Each row of a before or after table is a point. One or more steps were done to the points. Then noise was added and the rows were shuffled. The steps act on columns, c1 being the first. Name the steps. A step turns or swaps two columns, mirrors them in a line or flattens them onto one, adds a multiple of one to another, or multiplies or shifts one. Angles are multiples of 10 degrees, from the lower column toward the higher: turns from -170 to 170, lines from 10 to 170 but not 90. Use the fewest steps. Two steps may share a column if one is a turn and the other turns, adds or multiplies; they go together, in the order done. Otherwise the lowest column goes first.

Before (11 x 3):
[[-11  23  -8]
 [ 36 -21 -13]
 [ 46 -56  -6]
 [-22  31 -14]
 [ 65 -29  26]
 [ 25  10 -31]
 [ 18   7   6]
 [ 70 -64   2]
 [  4 -24 -19]
 [-26 -70 -40]
 [ 64 -16  50]]
After (11 x 3):
[[ 73  -2 -81]
 [-18 -18 -49]
 [-11  15 -35]
 [ -7  65  10]
 [-18  20 -70]
 [ 36  86 -37]
 [  5  71 -14]
 [ 21  11 -59]
 [ 39  62 -47]
 [  7  44 -52]
 [-21 -34 -52]]
Steps: turn c1 and c2 by 110 degrees; shift c3 by -40

Before (8 x 8):
[[  2 -15   8 -55  -1  61   4  48]
 [ 16  -5  44   4  -1  -1 -24   3]
 [-20  -7 -12 -64 -50  45   9   6]
 [  2 -45  33  45   2  29 -22 -64]
 [-31 -22 -17 -14  11  28  36  12]
 [ -7 -68  42  18   7  -5 -27 -17]
 [-53  -8  87  10  43  20 -39 -13]
 [-14 -24 -13 -27  12  24 -25 -66]]
After (8 x 8):
[[ 33 -22   8 -12  -8  20  33 -16]
 [ 23  -8   5 -62 -21  57 -10  -7]
 [-35  -8  96   8  -3   2 -36 -22]
 [-27 -47  40  46  -8  24  -9  53]
 [ -6 -15 -14 -56 -18  53 -13 -46]
 [-31 -68  36  19   2  -7 -23   7]
 [-45  -3  12   3   0  -3 -23  -7]
 [ 20 -26  25 -27  -6  17 -35  63]]
Steps: turn c1 and c3 by 130 degrees; turn c3 and c8 by 160 degrees; add 0.3 times c4 to c7; flatten c5 and c6 onto the line at 110 degrees

Before (13 x 14):
[[-32   3   0  50  -2  -1  22  37  -9   5   9 -14 -19 -17]
 [ 13   4  35 -12 -24 -12  11  -8  42 -27 -11  13  34  32]
 [ 25 -42   1   4  16  -8  -9  -8 -17   0  12  -8  45  18]
 [-14  -7 -18 -13  -7   1   5  46  29  -6  24  -4 -13   5]
 [-19 -24 -13 -12   0 -14  39 -15  -8 -15 -10  21 -10  27]
 [-30  16 -15  41 -14  21  -2   8  -5 -34 -12   2  28   6]
 [ 31  21 -12  16 -17  50   4  -3   1   6 -26  19   6 -20]
 [ 21 -24  38  12  -1   5   6  -6  30 -42 -30  35  34 -30]
 [-40 -15  29 -19 -25 -10 -25 -10 -16   7 -32  42  28 -35]
 [ 25  12  16  17   9  37  38 -18  -6 -52  23   4  20  13]
 [ 21 -22   4 -16 -20 -11 -13 -34   3 -27  13  27 -14  19]
 [-39  15 -20  32 -12  49  21  14  44  10  12   0 -16   9]
 [ 17  22 -15  43  22  -6  26  23  42   3  25  -4  52 -23]]
After (13 x 14):
[[ -5 -95  -2  31  24 -11  -1  22   4  10 -54  15 -18 -37]
 [-13  29   1 -27   4  -6  -1 -12 -16 -17  13 -27  -5   7]
 [-17   4  29  -8  16  34   9 -21  12 -52 -29  28   6 -15]
 [  6  -2 -14   5 -14  23  -2   7  15 -31 -16 -30 -24 -44]
 [-25 -83  37 -39 -26 -13  20  -9  -9 -21 -21   4 -29   7]
 [ -1  61  -1 -19  24  -7  -9  -3 -32   3 -43  26 -22  -3]
 [-31 -12  -9  23 -20  51 -11  -4  18   7  14  13 -21 -12]
 [-41 -37  37  34   1   6  13  -7 -35 -43  -9   6 -48  -9]
 [  8 -50 -18  -8  -4  -5  -7  50 -20  -5  -8  -8  28  11]
 [ 28  15   5  26  -1  -1   4  40   4   6   3 -22  19 -45]
 [-18  38  18  31 -27  -7   3 -12  -4   4   7 -50 -37  20]
 [ 20 -92  -2  -7 -16  54  -1  12   2  10   8 -31  21 -33]
 [-35   9   1 -21 -22  -9   0 -34 -19 -29   0   3  22  11]]
Steps: turn c1 and c12 by 120 degrees; turn c2 and c9 by 110 degrees; multiply c2 by 2; flatten c3 and c7 onto the line at 20 degrees; mirror c4 and c14 in the line at 140 degrees; turn c11 and c13 by 130 degrees

Before (8 x 24):
[[ 57 -43   9   3   8  24  -6 -19  -9 -33  50 -16   7 -21  13 -15   5 -11
  -61  -6  18 -60 -28  -2]
 [ 19  28  -8  -2   5  10  -4   9  -6  -1  -5  25  -5  33  -4   6 -42   4
    9  -7 -17   1  15  44]
 [-14 -27 -12   0   2  31   2 -27  28 -26  24  -6 -20 -39  30 -10  25 -15
  -42  -5  16 -39 -52  -3]
 [-18   1  39  16 -22   0 -40  31 -11  23 -11   9 -15  22 -15  21  -4  24
   46   6 -14  44  21 -13]
 [-43 -41 -56  25 -16 -95 -33  30  -1 -19 -28 -26   0 -17   7 -20  39  51
    6  62  44  40   5   7]
 [ 42 -46 -21   4  -5   5  36 -42   8  -6  59 -15 -29   5  -8 -20   1 -30
  -74 -32  11 -29 -48  -7]
 [-15  -9   6   0  27 -27 -10 -22  -6  45  21  21  15  51  33  24 -27  37
   76  42 -29  31  35  18]
 [ -5  22  11  52  -6 -30   2 -16 -19 -15   3  25   9  21  34  42  -2  13
   33  25 -26  26  20  20]]
After (8 x 24):
[[-18 -29  41 -27   2  -9   2 -27  39 -22  23  -8 -24 -27  34  -7  22 -18
  -18  -1  16 -37 -56 -10]
 [ -3  17 -43  14  -4  60   4 -14 -25  -9   2   2   9  14  34  43   1  11
    0  27 -25  30  17  43]
 [ 54 -33  52 -22  12  -6  -9 -22   0 -39  47  17  10 -22  13 -12   3 -25
  -31  -7  16 -64 -26  -9]
 [-44   2  30  84 -18  59 -34  30   5 -68 -27 -29  -2 -17   6 -16  41  -2
   41  62  44  39   8  -9]
 [-19  12 -51  -7 -23  19 -38  32 -21 -34 -11  30 -10  18 -14  22  -2   9
   11   7 -14  44  25  -3]
 [-11  17 -71  25  26   8  -9 -21 -27  26  17  -8  15  44  35  23 -25   4
   30  38 -29  33  36  30]
 [ 47 -43  72  -8  -1   0  37 -42   4  49  62 -16 -31   6  -7 -20  -2 -32
  -31 -32   8 -27 -53 -18]
 [ 18  20 -19 -11   7  -3   1  10 -17  -6   0 -19  -1  28  -4   6 -45  19
  -11  -8 -19   2  18  46]]
Steps: flatten c2 and c18 onto the line at 40 degrees; turn c3 and c12 by 120 degrees; turn c3 and c19 by 50 degrees; turn c4 and c6 by 110 degrees; add 1.5 times c7 to c10; turn c9 and c14 by 20 degrees; add 0.5 times c16 to c24

Before (10 x 64):
[[-22  42  11 -28 -53  -3 -17  62 -14 -34  31 -36 -23   2 -64 -29  -4  -8
   36 -11 -53 -17  17  -5 -10 -29  28 -17   8 -43 -12 -52  22 -45 -32  -7
   37  24 -29  -7   7 -22   6  28  -9  -5 -25  59 -25  33  -1   8 -19 -11
  -23 -18 -77  31 -11 -17 -38   3 -28   9]
 [-41  74  32 -62  18 -10 -31 -10   3  58  16 -14 -31 -16   5   0 -22 -41
   54  -9  24 -24  42  21  44 -61 -26 -25  41 -19 -40  20 -45 -56  37  10
  -49   7  54   9  24  63   3 -48  45  29  24 -43 -84 -56  56 -14 -25  35
  -67   5 -19 -12  -6  20  12  36 -47   1]
 [ 25   0   0  52   2  16  62 -14  58  11 -41  70  24 -21  79 -47  34   7
  -34  26  21  -5 -22 -52  17  39 -60  61  -9  35  28 -23 -49  40  55  16
   38  27  29  65 -29 -26  31   5 -36 -33  36  -1  -9 -47  27  35  72  36
   19  64 -13  10 -14  24  60  -6  14 -27]
 [-29  50 -30   0 -42 -27 -32  31 -40  12  72 -26 -22  41 -55  19 -42 -18
    0 -39  -4 -10  23 -39   0 -26  21 -28 -59 -63 -49 -23   8 -44 -22   0
  -38   2   5 -49  19   1   0  18  10   0  -4  28 -10  -3 -12  14 -15 -10
  -53   2 -62  -1  16  15 -34  10 -15  44]
 [ 29   6  22  62  20  30  19 -21  46   4 -13  14  19 -63  50 -41  61  20
   -6 -27   9   8 -33 -36   4  26 -37  10   6  37  78  -1 -38  17  53  49
   44  65  34  -6 -70  26  20  -6 -37 -83  30  15 -30 -25  20   7  84  36
  -23  23  11  -8 -14  -1  70 -39  20  -8]
 [-42  34 -10 -52  12 -27 -42  -6  -5  25 -61 -57 -34  15   4  35 -31  -3
   69  21  49 -27  48  36  14 -48 -56 -30  34 -11 -31  14 -36 -71  13 -15
  -19 -59   5   8  63  38 -23 -43  53  -3   6  12 -55 -63  63 -53  10  55
  -58 -19  13 -13  23  49  -1  10 -48  26]
 [-10  20 -41  18  -8  16 -14  12  -7 -39 -46 -22 -18  -1 -20  -9  27  29
   14  32 -58  19 -24 -31 -30 -39  60 -18 -55 -25 -27 -63  32  -8 -41  41
  -25   7 -27  41   3 -41   8  27 -44  -9 -26  39  24  69  -5  23  26 -16
  -25  30 -51  20 -20 -59  32 -11   0   7]
 [ 13 -40  -3  30  -2  -6   0   3  55  34  -9  -9  52 -65  13 -32  32  48
  -24   8  32  19 -29  -9  41  48 -30  28  16  31  30 -31 -45  14  49  65
    6  29  41  37 -47  -1  48   0  -7 -78  24 -24 -23 -26  16  47  43  31
   17  37  32  36  -6  16  64 -27  28   2]
 [ 27  32 -30  -7 -17  36 -41  33 -26 -10  35 -13  42  11 -10   4   5  19
   -7  28 -46   8   1 -39 -27 -32  50  -8 -43 -50  20 -80  58 -33  -9 -15
  -26  40 -11   3 -51 -21  17  -9 -16  -2 -20  82  -5  45 -40  40 -32 -31
   -2  15 -26  18  28 -20  24   4  -5   8]
 [-28  64  18   6 -67  -2  -2  34   5  17  24 -10  -1  -9 -16  30  12 -18
   14 -10 -14  -5   9 -13 -24 -12  51 -21 -30 -49  10 -57  -8 -37 -34 -13
   10  11  -7 -15  25 -36  -5  28  22  14 -19  24 -29   0  19 -18  -8 -76
  -63  21 -33  10  10 -38 -18  28 -44  35]]
After (10 x 64):
[[ -5  15  36  15 -11  18 -19   7  -8 -41 -46 -19 -11 -79 -18 -13  27  31
   14  34 -93 -17   1 -33 -30 -40  63 -20 -55 -31 -27 -63  29  -6 -40  43
  -26  10 -32  47   8 -40 -14  29 -44  -2 -24  40  19  70  -7  28  19 -14
  -24  29 -55  10 -24 -28  30 -15   1   1]
 [-39  73  25 -60  17  -7 -35  -9   6  60  13 -12 -29  48   0   0 -23 -42
   59  17  83  -2  -8  19  48 -64 -27 -22  39 -27 -43  18 -45 -56  35   6
  -48   4  69  10  24  58   5 -51  45  30  25 -46 -82 -54  48 -18 -31  31
  -70   1  25 -11  -4   4 -11  40 -49  -2]
 [ 27  26  12 -10 -17  37 -41  35 -27 -12  44 -10  35 -41   1   5  10  20
   -2  24 -62 -10 -10 -40 -29 -30  53  -8 -42 -48  14 -76  60 -38 -11 -12
  -21  38 -10   4 -48 -18  -6 -10 -11   1 -20  84 -11  45 -38  38 -28 -28
   -1  16 -41  20  28 -13  21  16  -8   4]
 [-19  42  73 -26 -50  -4 -20  64 -18 -33  34 -37 -22 -39 -71 -33  -8 -11
   38 -37 -52 -16 -19   1 -16 -31  29 -17   8 -44 -10 -55  26 -46 -32  -8
   39  23 -18  -5   5 -26  22  31 -10  -1 -32  56 -25  33  -2  11 -19 -20
  -22 -18 -18  30  -9 -23  -7   5 -33  11]
 [ 12 -41 -33  27  -3  -5  -2   8  55  41  -9  -8  50 -38  15 -33  39  47
  -29  63  60  16 -19  -5  44  47 -29  28  14  30  28 -27 -40  12  48  65
    6  35  15  39 -51  -1 -65   4  -7 -84  26 -25 -21 -30  12  42  36  27
   16  37   9  43  -7  18   6 -32  33   2]
 [ 22   1  14  50  -1  13  58 -13  62   8 -45  66  25 -40  80 -41  28  10
  -29  64 -14   7 -10 -51  14  39 -65  58  -6  36  32 -24 -43  36  59  17
   33  27  14  68 -30 -27 -44   8 -42 -31  43   1 -11 -51  18  34  74  37
   25  63  -3   9 -17   5  24  -3  15 -30]
 [-25  69  36   3 -70  -4   4  33   1  16  27 -12  -4   0 -15  28  14 -15
   12 -18  23 -15   0 -13 -23 -14  51 -21 -29 -45  14 -54  -6 -33 -39 -19
   13  15   1 -21  21 -34  10  31  26  13 -19  21 -25   2  18 -20  -9 -73
  -68  23   8   6  10 -25  -8  34 -40  33]
 [ 28   5   1  60  18  28  19 -21  44   1  -8  16  21 -77  50 -42  59  15
   -5  73   3   2   1 -32   4  28 -39   7   1  35  84   1 -37  11  50  46
   43  65  13  -4 -65  27 -52  -8 -39 -86  30  19 -30 -27  19   9  90  37
  -30  31  22 -15 -14  -2 -26 -43  22  -8]
 [-22  50  55   2 -46 -35 -35  31 -45   9  74 -27 -22  43 -52  24 -41 -14
    2 -29 -18  -3  -4 -33  -4 -30  18 -23 -61 -57 -47 -22  13 -44 -24   3
  -40   0  13 -50  19   2  12  22  10  -2  -1  29  -5  -4 -15  15 -13  -5
  -58   5 -53  -3  20  -2 -44   7  -8  52]
 [-43  41 -17 -48  15 -27 -36  -3  -7  26 -68 -49 -35  89  12  32 -22  -4
   66  -3  86  17   0  41  22 -44 -61 -35  34 -10 -30  22 -38 -76  12  -9
  -15 -62  29   6  60  32  48 -45  49   1   9  10 -57 -62  64 -51  13  55
  -58 -17 -10 -17  25  17  20   9 -48  25]]
Steps: turn c3 and c57 by 70 degrees; add 1.5 times c45 to c21; turn c14 and c21 by -40 degrees; swap c20 and c61; flatten c22 and c60 onto the line at 50 degrees; turn c23 and c39 by 30 degrees; turn c23 and c43 by 120 degrees

Before (8 x 64):
[[ 58  88  38   7 -27  48 -33  55 -14  41 -19  13 -32 -29 -21 -53   4  -7
  -56 -16  65  62 -56 -38  18  51 -40  45  43 -17  20 -27  32   0  37  28
   52  17   7  37  20 -17 -78  37 -58 -36  22  38 -62  25  30 -42 -13 -54
  -23  34  10   5  60 -19  70  14  12  -9]
 [ -1 -63  39   3 -12  40 -36  20 -11  14 -45  -4   0  57  -7  -7  13  51
   10  -4 -20   3 -33 -12 -41 -60 -16 -22  -8 -26 -11  40  51  17  25 -23
   17 -38 -18   2  48  -7  25  -3  22  53 -20  32 -16   5  10  12  14  28
   17 -69 -72 -49 -20  46  18  15  18 -46]
 [  2 -20 -50  24  -7  -4 -17  40 -41   6  32  65  66 -95  19  21  -9 -10
  -19   5  19 -23  14 -13  16  84 -12  42   1  32 -36 -13  31 -12 -27   1
   20 -18  -2  32  -6  46 -25  11   0 -44  50 -55 -10 -36  30  11 -39 -12
   10  72 -17  60  69  12 -23 -36   1  39]
 [ 12 -25 -76   2  21 -17  21  54 -21  -2  26  66  43 -91  11 -16  -8 -36
  -15 -14  30 -39   0  17  -4  43   8  -4  51  20   1 -38  22   1  -9  45
   25  -5 -37 -33  20 -11 -26   5 -14 -41   8 -67  13  56  43  22  -5  -8
   14  59   1  46  71  16 -24 -22 -31 -10]
 [ 15 -46  66  37 -33  33 -25  -5  -5  34  -3 -29 -15  -2  -5  14  28  30
  -11  18 -37  17 -12 -24   1   5 -14 -14  -5 -24  17  29  37  41  25   0
   48  -1 -45  -8  36 -15  15  46  18  57 -23  12   5   0 -16  37   2  -9
   12 -54 -18 -67 -57  42   7  40  36 -39]
 [ -9 -65  35  40   2  81 -23 -24  10 -13 -46 -12  -4  16  -5 -28  12  46
   41  16 -21  -2 -38 -18  -9 -15 -29  -3 -13 -14  18  33 -14  25  33  -3
    4  -7 -19 -24  21  -2  -9   4  -6  56 -27  33   9 -19  13  19  -6 -12
  -14 -54  -9 -84 -44  31   3  29  12  -3]
 [ 15 -57 -45  10 -30 -24 -10  52  -3  33  37  23  33 -47  14 -19   2  12
  -34 -28  39 -26  -3 -16   7  49  41   9  17  31  22 -36  -8 -19 -19  24
   -4  20 -16  10  26  21 -18  -2  14 -37  14 -27  -5 -36  39  36 -16 -17
   19  72   7  26  72  16 -16 -25 -28   4]
 [-22 -77  51 -15   5  57 -24 -18  25  43 -31 -23  18  21 -20  -5  15  46
   -7  20 -23 -40 -24  11  -3 -51   5 -46 -17  17  13  28  17  44  60 -25
   33 -17 -33 -32  36   0   2  39  17  76 -43   6  12  -3  15 -10  26  25
    6 -25   1 -15 -51  38   4  20  31   0]]
After (8 x 64):
[[ 14 -49  64  39 -34  30  -3  -6 -25  36  -2 -26 -14  -2  -5 -27  28  32
   -7  17 -36  13  32 -23   1   9 -23 -11  -3 -22  18  32  36  41  24   1
   50  -3 -40 -15 -11 -14  15  73  14  54 -23   7   4   5 -13  42   2 -10
   16 -56 -20 -65 -57  27   5  38  31 -36]
 [ 56  89  39   8 -25  49   5  58 -21  39 -20  11 -34 -29 -22  49   4  -6
  -50 -15  66  64 -35 -36  14  51 -38  46  43 -15  20 -25  30   3  41  20
   56  17  10  38 -37 -18 -74  62 -55 -33  20  37 -61  25  29 -44 -13 -54
  -25  34  10   6  64  43  72  15  12  -7]
 [ 18 -59 -46  12 -32 -18 -21  51 -19  28  35  18  30 -46   8  13   3  15
  -34 -31  40 -26  11 -19  12  49   0  10  15  31  18 -41 -12 -19 -18  22
    2  19 -16  10 -25  24 -18  -1  11 -32  15 -27  -4 -39  40  37 -15 -15
   20  70  10  24  72   4 -19 -27 -25   0]
 [-18 -78  49 -15   6  59  -7 -17  -7  41 -32 -23  16  23 -21 -20  14  47
  -10  19 -28 -38  29  13  -5 -48 -22 -46 -16  19  12  22  17  45  58 -24
   33 -20 -30 -28 -43  -1  14  61  16  74 -42   5  13  -3  20  -8  25  24
    5 -26  -2 -17 -50  36   7  20  28   5]
 [ 10 -26 -79   1  22 -15   5  55 -34  -4  24  69  46 -94  13  12  -8 -35
  -16 -14  31 -41  13  17   1  43  23  -1  49  23   3 -37  25  -3  -9  49
   26   0 -35 -31  -5 -12 -28   9 -17 -38   9 -72  13  60  39  21  -8  -4
   20  63   5  46  69   3 -22 -24 -27  -6]
 [ -1 -64  36   5 -12  42  -5  20 -41   8 -48  -1   3  61  -8 -12  13  54
    9  -5 -25   3  30  -8 -47 -60 -36 -19  -7 -27 -13  42  50  16  26 -20
   18 -38 -16   4 -30  -5  25  -3  26  52 -19  31 -13   8   9   9  12  24
   19 -65 -72 -52 -22  46  16  18  19 -49]
 [  4 -15 -50  25  -8  -5  -2  37 -28   7  31  64  68 -93  19  -6  -8 -11
  -17   5  17 -20  17 -16  17  87 -17  44  -6  32 -36  -9  28 -16 -28  -2
   21 -19  -2  31  35  45 -27  16   0 -44  51 -51 -15 -32  31  11 -38 -14
   11  74 -15  59  69 -12 -24 -40   6  34]
 [ -7 -68  38  44   4  76   6 -25  -7 -13 -47 -15  -5  12  -6  13  12  41
   41  14 -24  -5  20 -16  -6 -15 -25  -1 -13 -12  18  33  -8  23  32   0
    7 -11 -14 -26 -30  -3  -6   4  -4  56 -27  36   9 -16  15  20  -8 -10
  -11 -56  -5 -81 -46  46   1  29  10  -5]]
Steps: multiply c27 by 0.4; turn c7 and c27 by 70 degrees; turn c9 and c41 by 40 degrees; turn c16 and c41 by 150 degrees; turn c23 and c60 by -70 degrees; multiply c44 by 1.6

Before (11 x 64):
[[  3  34  14  37   2  21  56  -2 -45  -6  -7   7  25  -7  -8  11 -49 -11
   32 -21  36 -29 -27 -26  -3 -21  -3  -7  36  36 -37 -26 -28 -59 -16  24
  -46  43 -11  24  12  52  19 -46  16 -20 -35  28  18   8  17 -14  47 -33
   -8  28   2 -22 -10  10 -14  49 -62 -14]
 [-39  54   1  32 -12 -27  24 -44   4 -17  29  27 -37  44 -34  16  31 -21
  -15  30 -38  37   4 -21  -9  37 -45  25 -33  33  47  54  21  -2  13 -51
    2 -40   7  58  39 -30 -28 -38   0 -17   5  13 -37 -21 -27  22 -33 -41
   41 -19  39  -9 -64   9 -28 -15  47 -27]
 [  4   8  23  85  18  21  32 -22  -5 -31   9  37   9  32 -42  15 -12 -15
   42 -20  57 -16  -3 -66 -23  35  16 -32 -16   8  18  18 -16   4  36 -12
  -39  41  14  30  -1  28   3 -61  37 -71   4 -14  14  -7  49 -40  12 -63
    0  48 -38 -30 -47  -8 -39  34  13 -15]
 [-67  85 -38   5 -45   8 -11 -30  12   0  30  13 -14  73   5  29  30 -42
  -40  14 -22  45  -2  -3   8  22 -61  -7 -44 -10  44   4  21  26   4  -7
   30 -30 -19  38   1 -40 -20 -16  -9   5  49  -7  -1 -41  -1  -3 -26  -6
    4 -40  42  15 -21 -22 -17 -67  57 -56]
 [-67  52  31  21  44  10 -10 -21  27 -27  20  -5 -57  31 -29  18  29 -31
   -5 -18  -4   3 -15 -13 -27  22  -4  -8 -46  14  46  10  30 -10   2 -24
  -21 -11  16  34 -20  32 -38 -57  28 -16  40  -8 -56 -38  -7  50 -40 -13
   50  40   7  11 -41   1 -14 -31  21 -40]
 [ -4   0  42  41  -1  46  56  -5 -23 -27 -25  17   0 -18 -18  37 -28 -32
   66 -16  23 -12 -47  -8  -8   3  24 -19  52  34 -14  -6 -43   4  44  47
  -32  68   5  50 -26  25  25 -65  46 -31 -85  -7  10  27  10 -20  24  -9
  -11   5 -22 -10 -11 -19   5  37 -22  16]
 [-20  17 -15 -28 -25 -64  29  16  -1  39  25  -9 -19   8  81 -54  -4  26
   32  51 -31  -8   8  11  55 -49  21  57  21  -7 -29 -13  11  16 -55   9
   36  37 -85 -11  30 -61  19 -15 -13  32 -36 -14  27   6 -25   0  -1  -9
  -42 -21 -36  -4  36 -50  19 -27   2  26]
 [-29  54 -36  -2 -25 -60  35  19  44  49  14   4 -37  33  41 -55   3  61
   10  45 -44   7  20  18  30 -29   9  67  36 -54   1 -55  10   6 -23  40
   12  -8 -46  -3  42 -49  35  45 -26  54 -58 -13  56  -6 -35 -30 -31  48
  -20 -39 -12  -5  21 -36  29  -9  28 -22]
 [-32  73 -32 -46  36 -41  -5 -47 -14   6  48  24 -31  71   5  -9  24  21
  -45  44 -25  54  11  28  15 -34 -36  58   5  -9  29 -31  54   8 -31  18
   44  -4 -27  33  15 -48  15   7 -28  -5  -4 -36   6 -27 -53 -25 -15  -2
    0 -47  23   6   1 -48  11 -28  72 -17]
 [  5  -6  31  69  13  12  33  13 -35 -25  -7   4  23 -32 -16  12 -44  -9
   47 -31   6   5 -41 -20   3  19  15 -27  45  25 -17 -23 -25 -16 -13  13
  -66  38   0  35 -23 -13  32 -39 -15 -50 -24 -16  -1   7  39 -59  25 -14
   -5  20 -38 -27 -34  39  22  14 -39  36]
 [-68  28 -13 -29 -24 -95  15 -14  18  37   9 -15 -49 -30  23 -46  17   8
   -2  37 -11  16  15  29  17 -69  -1  25   9 -12  24 -15   8  40 -21  34
   11   5 -75 -32  41 -48  64   7 -32  40 -32 -22  68  12 -31 -53 -28  13
  -18   2   2  -9  36 -52  35  24 -12   6]]
After (11 x 64):
[[-17  14 -16 -27 -21 -63  24  16   1 -33  22 -11 -25  15  71 -48  -5  28
   40  53 -34   3   0  15  58 -26  21  52  20  20 -32 -14  11  16 -58  19
   27  37 -86  -5  25 -63  22  -7 -12  34 -28  47  22   5 -30   1  -1  -7
  -35 -23 -34  -6  35 -53  21 -24  -4  28]
 [-67  29  -4 -25 -26 -93   9  -9  11 -18   9 -16 -52 -37  15 -42  14   1
   -7  39 -40  36  15  -4  18 -36   2  21  15   7  21 -18   9  35 -16  35
    5  10 -80 -33  33 -51  58   6 -36  41 -29  65  71  11 -24 -62 -27  14
  -21   6  -6 -10  40 -50  39  21 -21   1]
 [  2   0  28  66  21   7  35  18 -33  10 -12   4  24 -31 -10  16 -40 -11
   47 -31  17 -16 -39  -9   0  31  13 -26  46  -2 -15 -21 -26 -21 -12   9
  -62  38   0  33 -24  -8  33 -48 -13 -48 -24  -5   1  10  41 -56  23 -14
   -8  19 -30 -25 -30  33  25  16 -36  37]
 [ -7  -6  41  44  -4  33  56  -7 -29  33 -28  10  -7 -11  -5  39 -27 -32
   57 -20  18 -12 -43  -1  -6   1  27 -13  50  -4 -15 -10 -34   3  45  49
  -30  63   9  45 -21  38  27 -73  39 -34 -80  -5  14  23  13 -20  22  -6
  -12  -2 -20 -11 -24 -14   8  23 -17  22]
 [-45  52   4  28 -14 -20  24 -38   6 -35  26  25 -36  44 -15  15  36 -22
  -10  38  19   3   3 -40  -9  26 -42  20 -33  -3  41  59  20   0  21 -49
    1 -35  10  52  33 -28 -30 -38  -2 -10   7 -36 -38 -30 -25  22 -39 -42
   41 -26  50 -14 -67   9 -33 -11  45 -26]
 [  6  32   8  41   0  28  65  -6 -49  35  -7   9  21   0  13   4 -55  -8
   26 -19  -2 -35 -28  16  -8 -34   4  -5  34  -4 -36 -30 -31 -64 -11  17
  -45  41 -12  23  15  47  16 -41  11 -13 -38   0  20   8  18 -13  43 -36
   -6  25   0 -28  -8   5 -16  33 -52  -8]
 [-69  46  32  25  51  10 -16 -18  29  -2  13 -10 -67  37 -16  14  31 -26
    0 -24  27  -8 -17  -7 -34  22   0 -11 -43  -6  50  21  26  -7   7 -31
  -24  -6  11  33 -23  24 -36 -49  30 -18  41 -12 -59 -34  -5  53 -34 -10
   56  37   6   6 -37   6 -13 -17  19 -40]
 [-75  87 -35   7 -45   8 -12 -31   8 -27  28  14 -22  69   8  35  22 -35
  -42  15   1  18  -7 -45   6  15 -50  -6 -47   1  46   2  26  27   4  -7
   28 -25 -19  35   6 -35 -14 -14 -13  -7  50  -7   2 -38  -2   1 -21  -2
   -5 -36  45  23 -24 -29 -23 -48  54 -63]
 [-24  57 -34  -4 -23 -54  27  23  43 -56  17   4 -32  41  19 -62   7  64
   13  41 -40  20  29  -2  26 -10  13  69  40   4   3 -48  13   4 -27  41
   14  -9 -48 -10  48 -51  32  42 -29  58 -52  24  59 -14 -31 -32 -33  50
  -24 -35  -9 -16  23 -42  24  -6  26 -21]
 [-36  79 -36 -36  39 -33   1 -54  -8 -19  47  27 -33  73   9 -12  23  18
  -46  44  -7  54  18 -32  15  -7 -47  58   1   3  30 -34  56   7 -32  17
   52  -5 -15  30  10 -54  16   5 -24 -11  -2  47   1 -23 -48 -25 -11  -7
   -2 -58  17   3  -2 -49  14 -29  70 -18]
 [  5  13  17  84  28  25  42 -15  -9  57  12  33   7  31 -38  13  -6 -10
   37 -23  19 -65  -1 -19 -21  34  13 -34 -15 -19  24  19 -18  -4  39  -7
  -41  43  14  29  -2  26  10 -58  39 -70   7 -11  26 -11  47 -45  11 -64
    5  46 -41 -30 -42  -8 -37  21  15 -16]]
Steps: turn c10 and c21 by -100 degrees; flatten c15 and c30 onto the line at 20 degrees; turn c22 and c24 by -60 degrees; mirror c26 and c48 in the line at 160 degrees; multiply c62 by 0.7
